Every row gives one point. A path goes straight from each point to the next, and from the last back to the first. The post is the endless flat space through its rows: a point in 2 columns, a line in 3, a plane in 4, and so on, so that a path can go around it. Count how often the path circles the post. Going back the other way cancels.
(in the rows, 100 means zero)

Post:
[[95, 109]]
Path:
[[161, 122],
[147, 168],
[63, 137],
[26, 70],
[89, 77],
[113, 67],
[81, 86],
[42, 121],
[105, 147],
[126, 128],
[109, 150],
[48, 129],
[65, 91],
[100, 59],
[119, 104],
[128, 148],
[76, 168],
[22, 116],
[88, 167],
[148, 131],
[130, 80],
[83, 62],
[37, 97],
[75, 134],
[142, 178],
[158, 111]]
Times around: 0

Post:
[[74, 72, 110, 84, 113, 102],
[65, 84, 92, 98, 88, 142],
[100, 102, 97, 129, 78, 91],
[140, 145, 118, 85, 5, 73],
[53, 96, 140, 120, 97, 105]]
Path:
[[65, 75, 163, 98, 80, 52],
[101, 69, 49, 132, 36, 148],
[81, 84, 19, 156, 69, 104],
[55, 119, 104, 145, 108, 93],
[75, 159, 103, 170, 69, 153],
[123, 127, 107, 156, 58, 105],
[79, 96, 111, 75, 117, 113],
[71, 117, 87, 88, 94, 128],
[128, 120, 98, 101, 89, 100],
[120, 89, 122, 126, 43, 132],
[166, 79, 58, 114, 36, 93],
[86, 83, 169, 57, 125, 100],
[112, 104, 131, 109, 86, 114],
[109, 73, 155, 76, 75, 114],
[102, 54, 99, 88, 100, 55],
[44, 111, 121, 118, 74, 61],
[89, 91, 96, 114, 101, 49],
[112, 54, 95, 96, 103, 35],
[129, 64, 98, 66, 82, 69],
[116, 84, 135, 119, 81, 111],
[139, 77, 128, 129, 106, 69],
[120, 76, 118, 42, 66, 88],
[116, 101, 92, 78, 53, 136],
[148, 95, 68, 74, 111, 120],
[82, 122, 109, 63, 80, 106],
[118, 73, 87, 14, 95, 125],
[84, 121, 155, 124, 47, 111],
[92, 88, 150, 117, 70, 71],
[124, 56, 64, 96, 89, 149],
[132, 135, 73, 172, 59, 103],
[66, 179, 160, 126, 42, 79],
[60, 87, 88, 84, 98, 92]]
Times around: 0
